Every row gives one point. Each copy is the shape, with its points in the same order, stretched, turned, moved and blurred by noise. Say if it was mirrored as well.
In the rows, 128 means zero.

Shape, 6 rows:
[[184 100]
 [105  81]
 [105 126]
 [118 172]
 [133 134]
 [102 153]]
Copy 1, 6 rows:
[[159  68]
 [ 79 112]
 [116 147]
 [162 171]
 [145 130]
 [136 167]]
Copy 1 is: only turned
Copy 2:
[[210 136]
 [161  75]
 [135 105]
 [125 146]
 [149 132]
 [123 123]]
Copy 2 is: only turned

Shape, 7 rows:
[[143 144 128]
 [148  47 148]
 [110 184 153]
 [102 131 122]
 [127 142 129]
 [123 180 143]
 [ 85 126 148]]
Copy 1 (7 x 3):
[[137 157 118]
 [140  61 143]
 [119 202 153]
 [ 95 149 123]
 [125 154 129]
 [134 194 140]
 [ 89 150 164]]
Copy 1 is: only turned
Copy 2 (7 x 3):
[[148 125 118]
 [105 181 195]
 [163  64 117]
 [109 105 125]
 [136 113 122]
 [163  81 110]
 [107  86 153]]
Copy 2 is: mirrored

Shape (9 x 4):
[[ 95 138 123 181]
 [137  88 119 139]
 [ 93 157 157 120]
 [105  88 120 160]
 [110 134 181 120]
 [ 95  91 127 119]
 [179  85 124 118]
 [150  90 153 196]
 [ 77 168 144 119]]
Copy 1:
[[ 85 162 107 134]
 [114 150 108  72]
 [106  97 122 149]
 [ 85 150 111  79]
 [109 100 148 120]
 [ 90 117 102  87]
 [164 150 113  55]
 [107 187 164  89]
 [ 93  98 104 146]]
Copy 1 is: mirrored
Copy 2, 9 rows:
[[127 171 108 182]
 [149 108  87 155]
 [ 96 148 150 137]
 [129 124  87 183]
 [110 116 163 144]
 [ 99 111  95 158]
 [182  83  91 125]
 [188 115 117 196]
 [ 78 166 141 137]]
Copy 2 is: only turned
Copy 3, 9 rows:
[[107 147 110 178]
 [155  97 128 127]
 [ 85 151 155 126]
 [136  96 125 160]
 [112 146 177 125]
 [120  84 144 131]
 [185 104 141  87]
 [177 139 139 176]
 [ 70 155 140 130]]
Copy 3 is: only turned

Shape (12 x 6):
[[134 114 163 124 128  84]
 [165 146 102  87 136 167]
 [137 105 183 166 112  65]
 [133 118  90 137  96 197]
 [ 98 104 157 158 174 104]
 [181 141  87 116 109 144]
 [104 107 138 114 118 107]
 [137 108 156 132 146  73]
 [119 120  71 136 116 122]
 [115  69  83 134 126 120]
 [157 194 134  99  89 117]
 [108 125 148 156 144  88]]
Copy 1 (12 x 6):
[[157 141 132 115 112  98]
 [105 123  62  87 171 115]
 [186 137 146 145  87 105]
 [ 96  66  67  91 119 160]
 [132 118 172 129 142 110]
 [132 130  53  95 146 154]
 [122 124 135  87 102 107]
 [167 146 149 111 126 106]
 [107 120 120  86 119 183]
 [129  96 140  57 118 166]
 [116 169  53 124 109 109]
 [134 139 154 140 115 126]]
Copy 1 is: mirrored
Copy 2, 12 rows:
[[148 148 140 174 105  90]
 [168 125 130  64 171 113]
 [145 124 167 224 110  89]
 [136  63 166  97 168 148]
 [137 133 105 195 130 142]
 [155  83 134  92 179  93]
 [131 122 132 144 101 126]
 [154 141 110 186 119  87]
 [109  64 116 113 150 101]
 [145  62 100 151 114 126]
 [107 146 166  93 157  54]
 [118 121 127 183 129 106]]
Copy 2 is: mirrored

Shape, 11 rows:
[[129 161 129 134  96 112 155 225]
 [138  87 144 132 150  87 174 158]
 [159 176 117 120 168 170 114 115]
 [131 114  92 137  99 149 165  93]
 [ 93  88 124 136 152 150 125  93]
 [ 87  59 128 114 117  98 143  94]
 [164 105 106 165  93 154 126 109]
 [128 148  88 153 158 141 136 108]
 [112 103 109 152 134  90 115  95]
 [126 143 162 146 151  46 154  88]
 [181 149  79  94 143 159 141 139]]
Copy 1 (11 x 8):
[[136 162 102  90 103 169 155 195]
 [128  84 115  95 164 128 189 139]
 [173 174 117 178 172 159 104 139]
 [106 134 102 174 135 141 178  85]
 [110 122 150 129 176 145 139  59]
 [ 67  81 134 103 143 114 159  68]
 [154 120 107 165 106 150 170  66]
 [153 174 106 155 158 119 139 100]
 [130 109 122 114 140  89 145  71]
 [129 103 158 122 144  45 166 123]
 [157 153  70 180 159 170 125 149]]
Copy 1 is: mirrored
Copy 2 (11 x 8):
[[153 162 111 120  95  46 113 198]
 [119  98 148 127 102  65 146 157]
 [153 162 108 120 169 163 151 139]
 [133 142 109 144  78 130 151  85]
 [112 107 146 131  97 168 119 112]
 [ 86  82 137 113  78 123 105  89]
 [184 124 105 144  84 134 129 106]
 [124 144 118 164 137 148 140 116]
 [119  93 115 149 119 111 103  87]
 [116 104 165 125 158  68 103  81]
 [143 155  75 117 138 134 179 145]]
Copy 2 is: only turned
Copy 3:
[[107 130 158 132 133 127 110 234]
 [154  62 154 140 175 105 148 158]
 [173 155  96  93 145 179 109 142]
 [146 111 114 124  81 127 153 133]
 [132  76 137 137 125 176 147  87]
 [ 92  56 165 134 139 115 165  86]
 [158 122 120 148  75 123  96 128]
 [146 123  71 139 147 162 143 134]
 [111 103 103 145 145 121 130  95]
 [113 141 132 141 214  88 155 114]
 [178 119  84  77 117 144 104 180]]
Copy 3 is: only turned

Shape:
[[117 136 123 187 123 112 186 119]
 [ 91 148 101 182 160 142 169 130]
 [145 114  73  89  90 138 133 103]
 [146 103 112  92  73 169 135 144]
 [153 126  56  93  94 128 136 146]
 [107 155 180 119 140 121  87 110]
 [ 80 135 163  97 125 116  85 132]
 [120 139 143 147 184 124 155 127]
 [ 87 129 146 146 159 109 185 129]
 [113 128 155 134 154  96  84 144]
 [111 172 172  96 121 115  99 142]]
Copy 1 (11 x 8):
[[117 116 144 108 168  47 156 107]
 [102 108 116 152 168  62 162 113]
 [ 85 161 100  93  74 113 116 133]
 [ 78 177 147 118  83 134 122 161]
 [ 94 152  94  86  65 137 152 145]
 [192 141 130 146 170 113  77 112]
 [168 146 105 125 170 130  78 155]
 [124 124 125 139 191 102 132  87]
 [112 127 121 113 216  82 133 118]
 [168 106 117 114 172 137  97 124]
 [201 165 123 127 154 135 105 135]]
Copy 1 is: only turned
Copy 2:
[[114 158 179 166 158 133 174 125]
 [ 94 204 167 154 149 127 145 121]
 [149 122 105 147  74 143 144 165]
 [133  99  83 150 124 162 116 182]
 [162 133  88 123 103 107 144 174]
 [111  88 175 102 121 155  84  84]
 [ 95  81 146  85 116 150  97 113]
 [119 174 164 111 149 166 147  76]
 [ 93 168 173 122 156 175 176 115]
 [113  99 140  81 143 121 122  61]
 [127  79 167  78 138 144  82 127]]
Copy 2 is: only turned

Shape (14 x 9):
[[141 123 120 143 116 133 117 142 127]
 [132 116 105 139 141  85 118 140 115]
 [144 112 108 138 122 119  85 127 144]
 [114 127 103 145 118 126 122 127 121]
 [149 126 106 144 114 129 131 123 127]
 [ 81 122 154  49 125 119 106 128 140]
 [112 114 102 125 159 125 116 134 131]
 [147 113 108 127 115 133 124 160 118]
 [135 116 115 148 119 119 130 131 165]
 [124 117 122 135 219 107 129 129 122]
 [132 134 140 150 130 116 106 127 116]
 [145 249 109 142 121 132 125 124 114]
 [132 112 122  90 112 121 131 126 137]
 [113 137 107 124 118  92 127 181 139]]
Copy 1 (14 x 9):
[[137 132 116 142 110 132 117 125 107]
 [118 137 103 171 135 122 123 125 102]
 [135 108 127 147 122 133  81 108 100]
 [126 137 112 160 107 144 118 110 123]
 [151 128 102 144 126 144 121 116 127]
 [ 60 125 146 109 102  80 124  68 109]
 [ 92 121 124 166 144 147 123 126 110]
 [133 117  98 137 108 137 127 132  97]
 [142 111 117 156 119 120 108 120 133]
 [ 95 130 143 171 191 139 140 148 113]
 [132 150 136 149 122 131 110 120  98]
 [130 220  90  97 122 148  97 146 162]
 [119 112 109 122 124 116 126  95 110]
 [109 130  78 156  95  96 122 147 111]]
Copy 1 is: only turned
Copy 2:
[[136 127 132 125 143 134 118 150 122]
 [125 122 131 110 135  93  98 147  91]
 [134 117 147 124 137 121  87 151 144]
 [112 132 145 129 123 120 131 156 121]
 [146 116 141 118 133 123 131 141 123]
 [ 89 113  82 130  69 120  86 128 144]
 [ 93 113 127 120 146 116 111 138 118]
 [135 101 110 118 145 139 117 158 113]
 [139 108 128 145 141  98 130 150 136]
 [ 95 137 118 109 180  86 103  92  99]
 [145 156 134 135 129 122 109 132 118]
 [148 191 136  39 125 132 168 171 167]
 [134  88 106 119 104 118 117 127 133]
 [119 122  98 109 130 100 121 197 113]]
Copy 2 is: mirrored
Copy 3, 14 rows:
[[142 117 113 134 108 124 121 138 120]
 [ 97 103 102 143 128 121 144 130 119]
 [127 108 107 153  99 114  99 126 138]
 [123 135 117 129 116 110 135 129 101]
 [146 124 104 136 113 112 133 126 117]
 [ 98 117 150  72 146 121 106  94 154]
 [109 129 122 142 146 105 112 141 129]
 [133 114  98 113 112 117 123 154 128]
 [139 134 129 149 103 112 139 133 143]
 [102 125 113 168 200 126 123 142 146]
 [129 101 119 146 121 141 122 119 108]
 [143 175  51 131 107 191 130  84  86]
 [130 121 125  97 129 104 129 111 145]
 [ 87 125 107 112 103 140 150 151 136]]
Copy 3 is: mirrored
Copy 4, 14 rows:
[[141 138 119 136 132 128 121 121 114]
 [132 113  98 132 167 120 123 119 128]
 [141 131 115 137 132 123  77 119 136]
 [121 122 105 126 131 125 127 109 113]
 [156 133 115 124 122 134 122 111 122]
 [ 83  98 173  92 134  96 111 162 142]
 [100 118 119 122 149 148 112 121 122]
 [149 127 113 123 136 137 123 146 107]
 [131 142 109 139 120 139 122 123 152]
 [ 98 118 132 131 197 183 131 103 134]
 [137 135 134 141 153 111 125 106 112]
 [131 220 135  59 145 104 162  70  99]
 [139 112 133 103 117 121 114 147 144]
 [113 139  91 116 152 101 148 155 123]]
Copy 4 is: only turned
